Every row gives one point. The last column is the point's height on a tilted bowl or saddle (a function of degree 2), plus a little noise. Along how many of its main directions does it bend up, bend down or stay straight?

Points (11 x 3):
[[ 19 -18  59]
 [ 10 -43  50]
 [  5  -6  52]
 [115 -45  -4]
 [ 26  -7  47]
 [-49 -20  28]
 [ -4  -8  59]
 [-28 -35  31]
 [-50 -17  31]
 [ 50 -90  22]
 [ -7  25  34]]
Directions: 0 up, 1 down, 1 straight

Points:
[[ -10  -46   59  -22]
 [  20   16   -9  -29]
 [   6   45   52  -21]
 [  43   22   20  -34]
 [ -14   36   22   -9]
 [ -63   20   79    3]
 [  -8   95  -42  -83]
 [ -32   16   17    1]
 [ -39  -38   17    6]
 [  63   36   63  -52]
 [   9   51   16  -23]
 [ -39   15  -57  -41]
 [  15  -18   50  -28]
 [  85  -39   36 -113]
 [ -30   37  -11  -17]
 [ -45   -2   41   13]
 [ -41  -64   52   -3]]
Directions: 0 up, 2 down, 1 straight

Points, 23 rows:
[[  52  -38   72   17  -30]
 [  47  -10  -10  -36  -16]
 [  35  -52    4   11  -21]
 [  87   25  -26  -50  -24]
 [ -39    5   -9   -2   -6]
 [  34  -13   98    8  -24]
 [ -11    9   32   35    2]
 [ -21   54  -56  -32  -32]
 [ -25   51   15  -26   14]
 [  42  -18   56  -52    1]
 [ -28  -48   42   -7    5]
 [  32  -23   21  -31   -5]
 [  15   10  -48    2  -35]
 [  -6   23  -58   10  -48]
 [   6   19   18  -15   12]
 [ -43   66  -32   82  -67]
 [  28   83   18   89   62]
 [  24  -25   31  -22   -4]
 [ -30   16  -51   -8  -31]
 [ -43  -51   18 -100  105]
 [  17   -8 -101   -4 -101]
 [ -47  -62  -84  -19   18]
 [  34  -38   -7  -15  -22]]
Directions: 2 up, 2 down, 0 straight

Points:
[[ -54   71    9  -64  -35  -30   61]
 [  -6   21   14   59  -11  -13    0]
 [  31  -35   60   13  -35   47   22]
 [ -23   67    0  -29    3  -29   22]
 [ -19   -2 -103  -31    7   10  -15]
 [  32  -13  -18   41   45   41   37]
 [ -23   29   36  -39   11   59    1]
 [ -10   -6   12    9   40   11   15]
 [  45   23  -49    0  -50  -11  -58]
 [  40   -4   -1   -1   -1   36    9]
 [ -23  -10  -23   18   34   64   35]
 [  10   25   64   58   59   14   -6]
 [   0   -7  -42   15   46   82   56]
 [ -39    9  -10  -50   -2    4   15]
 [  -6   12   13   10   39  -38   -8]
 [ -25    0  -13   81  -13   45  -19]
 [ -13  -80  -27   14  -39  -59  -68]
 [  20   -1  -34  -23   56  -25  -23]
 [   4  -19    9  -51  -10   44  -10]
 [  21   45    0 -109  -30   16  -26]
 [ -59   13  -24   10  -10  -67  -27]
 [ -25   37   33  -97   77  -50  -34]
 [  -4   48   29   19  -26  -44   24]
 [ -33   -8  -38   58   38   10    0]
 [ -76   30  -26   56   36   13  -18]
 [ -29  -13  -53    6 -120   20 -121]
 [ -87  121   38    2    9   -7   13]
 [  47   11   50   39  -28   30   29]
 [  24   84   99   57  -15    7   12]
 [ -10  -32  -14   19  -46  -33  -22]
 [ -15   -3   37   -4  -69   24   -3]
 [  13   47  -90  -30  -49    8  -71]
 [ -28    9    8    9   -8   40    6]
 [  17   28   -7  -49   27   56    5]
 [  -3    6   69  -26  -10  -55   42]
 [  24  -11   23   -9    2   11   16]
 [  -4   19  -37  -32   -9   64   -1]
 [ -28   18   14    7   76  -25  -19]
 [  -3   25   -7  -26   16   32   15]
 [ -48  -33   66    2   39   28  -17]
 [  72  -88   31   64   28  -64   29]
 [ 100   55  -56   44   24  -25 -106]
 [   5   56  -27    9  -15    2  -11]
 [  22   59  -58   -8   -5   95  -24]]
Directions: 2 up, 4 down, 0 straight

Points, 72 rows:
[[  26   31   -1  -37   17   27  -22  -50   17]
 [ -39   -4    7  -27   21  -36   -4   -8   32]
 [  27   24   50   55  -27  -45   20   15   41]
 [   7  -22    5  -10   50   15   17  -38   22]
 [  72   -2   19  -35   -9    1  -27   22   14]
 [  31  -55   82   -1    1    9   73   48   81]
 [  -1  -29  -64   21   32    1   65  -37   56]
 [   6  120  -39  -64    7   24  -51   10   55]
 [  -4   43   13   -7  -41    7  -29   51   13]
 [  -3  -14   70  -14  -35  -61  -41  -12   78]
 [  43    8   85   -2   34   16   33  -89   66]
 [  13   50  -44   21  -22   43  -70    9   15]
 [  -2  105  -46   63   28  -30   14  -31   52]
 [  21   30    4  -39   26   19  -58 -118   44]
 [  26  -16   14   14   -5  -42  -21  -29   24]
 [  -6  -28  -27   15   49   10   15   71   13]
 [ -30    9   63  -46   25  -16  -10   40   51]
 [ -34   13  -45  -33   14   34   17  -34   34]
 [  10   16   83   44   29   17    3   16    9]
 [  33   45   -4  -31   33   -1   38  -16   28]
 [ -10  -24  -11   56  -27   30  -59   32   10]
 [ -67   16  121  -37   -9  -62  -15   57  121]
 [  65   85   36  -28   73   42  -15   90  106]
 [   2   21   16   38    4  -83   52   24   74]
 [ -45   15   42   30  -36  -15  -48  -12   31]
 [   5   20  -47   31   11   49  -59   49   20]
 [  59   -7   18   79   14  -90  -55  -24   52]
 [  17  -31  -24   70  -20   48   -8  -20    5]
 [   8   62  -15  -35   21    3   -6   11   21]
 [  -1   20  -10  -59  -16   32   -4    0   13]
 [ -33   11   32   59  -53   11  -65   29   20]
 [  -9   36   23  -18   59   -1    3  -21   24]
 [  -5   28  -31   32  -35   33  -19    3    1]
 [  23  -28  -77   26   21    9  -44   40   27]
 [ -66  -18  -46   72   51   84    9  -12   17]
 [ -27   44   -8   52   10   56   27   23   -2]
 [ -99  -56  -48   -4  -55    2    0   74   57]
 [ -30   57  -39  -62   47   26   50    3   55]
 [ -19   -4   60   43  -33  -48   -8  -29   47]
 [ -23   28   12   46  -19  -46  -16  -62   38]
 [  30   -5   30    0   18   12  -17   37   13]
 [ -15    8   16  -38   -3   -8  -60  -15   38]
 [  19  -25   14   -3    0    8  -30    1   10]
 [  52   78  -82  -12    5  -20   31   12   26]
 [ -35   -1   32   35  -38  -22   -8   55   28]
 [  54   -1    9  -28   34   23   24  -28   27]
 [   7   -4  -49    5  -14   19   45   33   16]
 [  12  -30   66  -49  -26   24  -22   25   44]
 [   6  -61   56  -28  -37   54  -56  -21   52]
 [  20   11   22   90    6    5  -10    7   -7]
 [ -56   42    3  -21   26  -19   19  -18   36]
 [ -22   39  -19  -18   35  -33  -30  -12   32]
 [  -7   16  -11   12  -14  -20   19   34   18]
 [  -6   56   39   36   54   12  -56    6    9]
 [  64   36   35  -13  -18   27  -55  -33    3]
 [   0   -3   -5  -27    8   15   32   37   14]
 [   3   49  -27  -21   16   57  -43  -31   24]
 [  20    3   -5  -10   -6   49   60   42   20]
 [ -45  -15   -1  -17  -26  -27  -82   20   68]
 [  52  -70  -43    9   45  -10    2   61   29]
 [ -69  -14  -23  -50   36   -5   60   -4   45]
 [ -11  -72   -3  -18    8  -40  -19   38   38]
 [ -19   -2  -60  -29    1   57  -44  -40   44]
 [  23   75  -27  -82  -25   28  -14   -6    8]
 [ -11  -54  -31  -28   -1  -25   21   44   26]
 [ -62   84  -15  -36  -12   58   31  -24   43]
 [ -15   -8   36   18    0   38  -48    9    3]
 [  65    3   10   37  -50    9   51   37   23]
 [ -24   17   85   38    1  -31   -6  -70   37]
 [ -21  -77   28   48   -9   32   15   63    7]
 [ -17  -41   44  -56   45   24   16  -14   50]
 [   2    5  -19   11   30   -5   24   -5   13]]
Directions: 5 up, 1 down, 2 straight

Points, 78 rows:
[[   7  -41    8   -3   27  -51  -39   -1   20]
 [ -20    4   13    4  -16   39   19   -9   28]
 [ -39  -55    8  -33  -17  -11  -29  -59  -16]
 [  11  -15    1  -34   19   11   26   13   13]
 [  61   16   32   60   25   25   -4   -8    6]
 [   0  -46   42  -32  -17  -41  -13   34   14]
 [   7  -41   31    6    5   32   23   17   34]
 [ -29    1  -14  -16   31   21   14  -17   11]
 [  63  -21   52   70  -44   19  109   -7   21]
 [ -10   28  -73   10   14  -79  -46   -2  -83]
 [  -1  -25   46   49  -20   65   45   61   27]
 [  29 -103  -85  -50    8  -11  -24    7  -29]
 [ -94  -23  -42  -17   22  -16   94  -49  -78]
 [  31   -8    6   55  -48  -79   -7  115   48]
 [  -8  -24  -34   47  -10   59   -9   36   10]
 [  -5   17  -15   22  -51   22  -37  -84   -2]
 [  62   40   39   50  -40   78  -37  -13    4]
 [ -46   56  -19   35   -2   69   -1   66    9]
 [   1  -52  -15   29    4   -2  -47   -5   25]
 [  -6    0   -2  -15   51   24   28  -31   35]
 [  -3   60  -65  -30  -42    4   36   51  -32]
 [  12   -2   12   33  -26  -15   61    0   30]
 [  -9   72    5  -62    5   48  -42   86   69]
 [  -4  -27  -31    4  -34   17   23   18   29]
 [  -8  -45   30   33   52   -3   24   29   18]
 [ -12   -8  -10   67  -87   -1   13  -13   98]
 [   1   -3   35   -3  -64    5  -10  -21   19]
 [  -9  -19  -18   38  -91   38   34    6   84]
 [ -76   -1  -34   39  -33  -29  -33  -62  -33]
 [  31   16   48   60  -25  -16  -27   40   13]
 [ -18   56   -5  -20  -31   12  -22   34   23]
 [   8   35  -30   18  -74   11 -121  -14  -48]
 [  13   -3  -26  -21   78   24   11  -16   44]
 [  37    7   13  -33   28   20   12  -31   19]
 [  22  -24   34    1   -7   15  -14   35   13]
 [ -37  -37   54    5   -9   74  -25   -6    6]
 [  22   12  -20   28  -30   47   20   12   22]
 [  54   -4  -29  -26  -25   39  -19  -23  -29]
 [   5  -19    8   24  -51  -57   -2   60   63]
 [ -34   43  -31   22  -10  -22   13   -4  -28]
 [ -36   31   25   24  -25  -33   43   17   20]
 [  29   14  -15  -15    7   -3  -11   47   -4]
 [  55  -15  -48   56  -32   42   10   56  -14]
 [  10   -6   34   58    6  -38  -96   21  -10]
 [ -33   39  -24  -40  -18  -23  -12    1  -37]
 [   0   39  -57  -36  -32  -43   46   14  -65]
 [  28  -14   -3  -16  -55  -42   36   42   29]
 [ -22  -91   40  -42  -72  -14  -24   70    9]
 [ -64   -1   -6  -49   15  -19   16   51    0]
 [ -25   25  -17  -31  -28    3  -47   -3  -26]
 [ -60   11  -22   71   -9   28  -26  -20   -8]
 [-118  -29    5    7  -35   13   -6  -48  -51]
 [ -72   18   23    0  -31   -8   14   -2    7]
 [  33   15  -17  -60   11  -14   11   -7  -39]
 [ -36   49  -27  -41  -81   18    1   25    3]
 [  47  -10   28  -41  -64  -24   42   -8  -23]
 [ -53   74  -50  -28   48   38  -15  -46  -76]
 [ -30  -39   62   54  -59  -46   75  -37   63]
 [ -56  -72   25   24   50  -26   29  -20   42]
 [ -23    6  -39  -19   -3  -25   14   43  -10]
 [  36  -42 -108  -20  -16   75  -51   24 -115]
 [ -53  -13   23   22  -43   26    1   53   50]
 [  46  -12   -1  -27   27   41   -1   17    9]
 [  31   68   -3   29  -33    8    3   -2   10]
 [  79  -31  -24   31   44   50  -44  -21   34]
 [ -42  -61   35  -19   39   39  -32    8   27]
 [  22  -54  -60   16   18   50  103  -16   72]
 [  15    2   -1  -17   37    8  -45  -29   26]
 [   6  -17  -30  -47  -37    8    8  -31  -35]
 [  -3  -40  -51   54   11  -11    8  -18   42]
 [  13    2   30  -23  -54  -18   -5   30   30]
 [  68   19  -18  -12   61   80  -20   33   14]
 [ -53  -51   15  -36  -60  -14  -59  -32  -51]
 [ -69  -56   -5  -12  -71  -61   48  -10   51]
 [ -57  -32  -17  -28    3  -31   10  -11  -15]
 [  23   11   12   71   38  -19  -68   23  -24]
 [ -98  -19  -57  -43    5   -3  -16  -54 -121]
 [ -25   -3   28  -22  -14  -16  -13   18   20]]
Directions: 2 up, 4 down, 2 straight

Points, 77 rows:
[[ -62  -39   35    5  -14  -27  -15  -24  -22]
 [ -47   -1  -37   12  -68  -17   51  -35   33]
 [ -26   49  -37    0  -17    9   65   51   54]
 [  41  105   17   -1    2   15   70    0   24]
 [  59   74  -73   40   32   20  -59  -13   44]
 [   6  -31   20    7   39   37  -58  -26    0]
 [   8   36   89   82  -14    3   15   -9   -1]
 [  -9  -31  -34   13  -10   23  -48   54   42]
 [  49    3   -2  -28  -57   20   76   66   77]
 [  27  -12  -10  -32   23    6  -24   22   24]
 [  59   -6 -102   53  -33  -40  -32   33   69]
 [  14  -89   56    5   -1   30   -1  -34   12]
 [  -7   14   23   47    0  -23   -1  -59  -10]
 [  -1  -31   86    9  -44   40   22   23   17]
 [  34    5  -42   44   52   48   38   27   -8]
 [   5  -40   -8  -10  -15  -29  -36   -9   15]
 [  -6  -65   -2   33    7  -37   71   -3    0]
 [   4   14  -14  -71   12    7   56  -17   39]
 [  11  -16   49   20  -41   45   57   34   27]
 [  11   -2   25  -42   22  -22  -24 -113   48]
 [ -44  -84  -38   25   53  -41   -3  -46   -6]
 [ -72   -4    8   33  -18    7   -4  -32    3]
 [ -27   -9   12   38  120  -17   23   39   15]
 [   3  -61   -6   41   82   -2   12  -71    0]
 [ -37   29  -26   27  -37  -74   41   29   47]
 [ -23   92   20   -5   25   21   17   52   65]
 [  23   -2   23   53    3  -45  -26   38   11]
 [  19  -47   18  -10    1  -40   64   46   31]
 [   5   18  -45   57   19  -36   52   73   33]
 [  58  -68   31  -25   46  -57   20   15   35]
 [ -29  -22  -18  -57   47  -13   13   48   29]
 [  -1  -25  -43   -2   32   24  -42  -13   19]
 [  36   33  -46  -13   36  -46    4   -4   23]
 [  76   -2   67  -29  -26    3  -74  -45   60]
 [ -31   60    1   31    5   15  -29    5   18]
 [ -13  -43    5  -11  -69   25  107   50   97]
 [  66  -33  -78  -31   36  -37  -66  -78  104]
 [  17   48    5   45    4  -36   19   23    8]
 [  -4   20  -38  -15    1   -9  -46   10   37]
 [   3   25  -31   45  -22  -40   22  -55   -4]
 [ -69  -50  -15   24  -34   39   51  -22   35]
 [ -71  -64   52  -20   74   24  -24  -17  -34]
 [  57  -17  -33  -52  -35  -32  -18  -38   67]
 [ -29  -82   33  -12    0   26   -8  -54    1]
 [ -35  -13   16   -3  -10  -18   -3   52   14]
 [  63   -2   -3  -71  -67   -2   12  -51   80]
 [  35  -53   17  -11    5  -58  -10  -42   16]
 [-113   -8   27  -16  -43   33  -18  -75   37]
 [ -49  -46   14  -40   37   17   46   69   44]
 [  45   50  -13   77  -46  -24  -46   11   26]
 [  29  -55   38  -44   19   15    8   49   41]
 [  -7   -2  -29   -8  -18  -19  -21   59   44]
 [ -11  -26  -51   39   10   30   62  -75  -18]
 [  -1   -4   44  -27   56    7  -68  -10    0]
 [  25   72   39   28  -39  -16  -60    3   28]
 [  17    5    0  -44  -38  -61   37   70   81]
 [ -56  -48    1   23  -78   -5   39    1   45]
 [   4   30    9   51  -16   34  121   57   42]
 [ -24   23    5  -28   55   -6  -15    8   12]
 [ -53  -23  -25    8  -22  -20   44   36   34]
 [ -15   20   -6   26   17   39  -71   10   13]
 [ -24   53  -55  -37   53  -37   35  -12   41]
 [ -72   18   -4   35  -30   -2    9   13   27]
 [ -33   48  -15   23   20   79   -4   21   30]
 [  43  -10   11   -3  -32  -47 -102   10   60]
 [   4   37  -31  -42    9  -66  -39  -40   63]
 [  29  -18  -21   29   -8  -13   -7  -80    2]
 [  -3   64   -1    5  -18    6   27   17   20]
 [  -9   -4   16   -4   31  -20  -38   80   22]
 [ -27   42  -35  -28  -67   13  -42   10   75]
 [  -6  -48  -74   41  -40   48   50  -25   21]
 [ -52   87   19  -44   23   19  106   -3  100]
 [ -33  -29   10   10    0   18  -69   56    9]
 [  13  -41   53  -30   89   83   38 -114   72]
 [   4  -27   29  -20  114  -36  -14   26    6]
 [ -24  -34   53   55  -43   -2   -1  -89    1]
 [ -34    9   97   32 -113  -10  -75   73   29]]
Directions: 6 up, 1 down, 1 straight

Points (77 x 9):
[[ -66  -29   49   -4   62    1   17  -23   22]
 [  61   -9  -36  -29   34  -24   85    9   26]
 [ -14  -27  -28   13   19  -13  -63  108   27]
 [  -6    0   -7  -78  -21    6  115  -10   21]
 [  32  -36  -15    8  -13   -3  -16   58    8]
 [  17   13  -12  -31  -14  -46  -82   42   39]
 [ -18   -4   10  -59    1  -54   74  -70  -30]
 [  14    2  -31   11   17   77   13   12   49]
 [  69    5   -8  -18   17  -13  -23   -7   18]
 [   8   33   -9    7   18    7  -28   14   26]
 [ -72   45  -12   61   98  -81  -31  -31    7]
 [ -79   61   16  -21    8  -78  -71   -1   65]
 [  32    6  -20   45   32  -25  -50   47   19]
 [  10   25    5   45    3  -76  -15    2  -10]
 [   6   25  -23   13  -27  -56   60    2   -9]
 [  40  -32    0   42    0   -3   -5   22   -6]
 [ -11   21   -1  -11   27   18   19  -18   17]
 [  -8    1  -22   30   13   26  -21   -4    9]
 [ -21  -38   28   12  -26   86   49   75   59]
 [ -16  -44  -48  -12   26  -40   61   75   40]
 [  -4   11   39  -36  -13   15   -2  -55    9]
 [  45  -21   18  -32   46   11  -74   -3   52]
 [  76   -9  -65  -12  -35  -28   41  -44   -4]
 [  -2   -4  -36   58   -3   27  -21   26   13]
 [  -8   25   11   -3   10   -9  -86  -39   48]
 [  37   -2  -60   23   71  -21  -35   35   35]
 [  43  -59   13  -38  -43  -16   21  -11  -14]
 [  -4   72  -14   43  -37   10   -3   53   54]
 [  35  -64    0  -34  -19   22   60  -52  -13]
 [ -30   60  -51    6  -44  -36   11   16   32]
 [  24   -1  -13  -18  -65  -30   47  -92  -48]
 [ -64   56  -36   11  -26   51   -3   -3   63]
 [  21  -24  -14   10  -49  -11  -29    2    5]
 [   6  -57  -27   27   38  -16   35   -1  -14]
 [ -39   40  -99  -21  -50    1   15   52   79]
 [ -11   55  -44   36   19   -2   -6   22   34]
 [ -41   23   11   21  -34   37   48  -12   13]
 [ -77    2  -34  -38   33   38   -3   -6   59]
 [ -66   -5  -72  -44  -64  -26   92   30   55]
 [ -33   41   19   49   28  -25   34   -8   -7]
 [ -31    8  -41   58   69    0   -5   36   20]
 [ -18  -45   31   50   33  -11  -58   40    7]
 [  -7   -6  -67  -33   55  -63  -77  -31   59]
 [  43   -9   60   28  -11  -19  -35   11    4]
 [  54    3   11   19   -1  -46   69  -28  -29]
 [  55   23   29  -58  -14   10  -45  -28   42]
 [  -6   31   43   59   62   -2   31    9   17]
 [  12   22   -9  -36  -37   12   18  -13    8]
 [  -9   -2  -36  -18    8   27  -14  -27   21]
 [ -32   16    1  -29   30   96  121  -13  116]
 [  66  -14  -11  -65   49   17   59  -81   29]
 [  49  -61  -44   35   -7   31   58   -7    6]
 [ -15   -5   -3   20  -53   -9    7  -10  -11]
 [  14  -38  -33   79  -25  -46   31 -108  -98]
 [  60  -92  -33   36   -9   33  -19  -11   19]
 [ -36  105  -56   19   34   53    0   20  121]
 [  31  -16   20   79   45   40   23    4    2]
 [  44   13   46   71   68   -3    6   51   29]
 [ -29  -15   52  -74   -4  -50  -19    5   11]
 [  61    7   53  -52  -29  -11  -61  -22   38]
 [  18   11   37    1  -38  -49  -48   30   13]
 [  70   21   19  -61   59   16  -50   38   67]
 [ -18   26    1   16    2   29   -6  -25   12]
 [  31  -69    9  -10   -3    8   26   30   -2]
 [  23   -3   -7  -41   -4   -5  -52   31   22]
 [ -52    3  -18   52   82  -18   18  -83  -43]
 [ -19  -51  -50   28   40   13  -33  -47   -3]
 [   0  -44  -18   33   22   13   67  -73  -45]
 [   6   34  -40   -1   50   17  -26   14   48]
 [  -6   83   -7   61   13  -17  -67   -3   43]
 [ -30   41   36  -42  -21   41  -45  106   51]
 [ -47  -32  -53   84   -7   90   42   36   59]
 [ -44   53   46    0   27  -13  -33    5   42]
 [  -6   52   -9   25   77   24   -8   53   72]
 [  -6   35    4  -15  -22  -28   17   28    9]
 [  31  -61    1   17  -59   67   40   67   43]
 [  26   55    8  -26    3  -30    1   18   23]]
Directions: 6 up, 1 down, 1 straight

Points (66 x 9):
[[ -38  -29    7   12   42   60   12  -56  -47]
 [  27   27  -27    2   18   16   29    8   15]
 [ -51   59  -18   -6   24   -8    0  -64  -40]
 [   1  -32   88   -8 -121  -13   -6   61 -121]
 [   5   16  -50  -37   41  -45   10   23   11]
 [ -28   50    4   35  -35   39  -34   19   -6]
 [  13   66  -18  -38   71   18   29   34   37]
 [  32   29  115  -54   28   -8  -32   53   76]
 [  18   12  -62   28   10  -60    1  -48  -42]
 [ -18   14   12   69  -37   30    9   17  -18]
 [  38   25  -35  -21   11   42   62   18  -18]
 [   3   25   26  -28   -6  -59  -69  -35   11]
 [  -1  -41   29  -50   42   -9   13  -69  -16]
 [  28   59   53   -9   -1   43    4  -23   32]
 [   6   35    2  -29  -15   49  -62  -60  -10]
 [ -34  -38  -23   29  -39   17    6   38  -43]
 [ -61   59   29  -15   13   10   49   37  -14]
 [  45  -93   87  -38   11   33  -13   57  -36]
 [  29 -117   -9   -5   29  -36  -10  -24  -70]
 [ -15   29  -28  -18   -5   -2   42   84    5]
 [ -54   14  -68   31  -50  -56   -8  -72  -86]
 [ -16   39  -74   66  -48    4  -10   -4  -27]
 [  -1    4  -20   38  -12   -2  -14   45   21]
 [  -3  -19  -23   14  -26   23    5    3  -23]
 [ -13   -7   -4  -41  -53  -86   71   -6  -57]
 [  -8   44   21   20   -8    4   29  -50   -5]
 [  37   -2   45    3   18  -32  -43  -10   43]
 [  16   28   16   45   47   63  -19   49   41]
 [   9  -18  -12  -58  -72   57  -62   21  -55]
 [ -29  -19  -57   30  -15  -24    0  -13  -35]
 [ -64   67  -15  -12   73  -26  -51    0   14]
 [  -7   35   -5   -7   23   16  -34  -32   14]
 [  17   63   -6   28   54   41  -10   45   57]
 [  -6  -91   12  -54  -17    4   -2   16  -56]
 [ -44  -29   15   38  -17   16   40   21  -45]
 [  -3   -5   22   30  -29  -13    3   24    6]
 [  36  -49  -47   41  -25  -86   24  -17  -69]
 [  20  -40   25  -22  -11   78  -18   32  -22]
 [  73    0  -37  -31   -3   45  -25  -10   -3]
 [ -36   14   66    7   24   -9    0   35   24]
 [ -56   -6   12   -1  -25  -34   91    1  -43]
 [  -1  -36    6   15   -5  -20   32   -3  -15]
 [  22   41   -3   35   -9   -4  -59    0   44]
 [ -25   17   20    4  -13   12  -19  -27   -7]
 [ -55   28    4   76  -55   24   12   61  -45]
 [ -36   -7   55  -34   15   -8  -10    8   10]
 [  -9   -5  -14   19    1   11  -23   25   15]
 [  -5   14  -42   54   -6   -7  -12   53   23]
 [  27   -1   73   29  -21   34   -7   51   11]
 [  25   15   20    8   42   12   53  -20   23]
 [ -17   17   69  -22  -19   51  -60   52   -3]
 [ -18   16   34   48  -37   -1   19    5  -10]
 [ -17  -15   19   32  -37   14  -27  -27  -24]
 [ -47  -30   23   54   -6  -51  -87    0  -18]
 [  20   16  -92  -10  -23   16  -45   12  -23]
 [   9  -67   25    0   18    6  -28   -6   -7]
 [   8   39   11    6  -20  -52   20   24   32]
 [  12   34   72  -11  -11   25    4  -21   16]
 [  26   46  106  -41  -68   41   46  -35  -57]
 [ -37  -10  -52   -7   -5   36   -3   -3  -44]
 [ -92   79  -81  -24   -7  -18    6  -15  -93]
 [ -30  -15   89    8   -8   31  -48  -45  -35]
 [   3   27  -55   -2  -44  -11   21   18  -22]
 [   0  -10  -24   70  -28  -60   -5  -53  -44]
 [ -25   -4  -23  -30   53  -18  -35    5   22]
 [  39  -20   50   51  -41   60   47  -24  -37]]
Directions: 0 up, 4 down, 4 straight
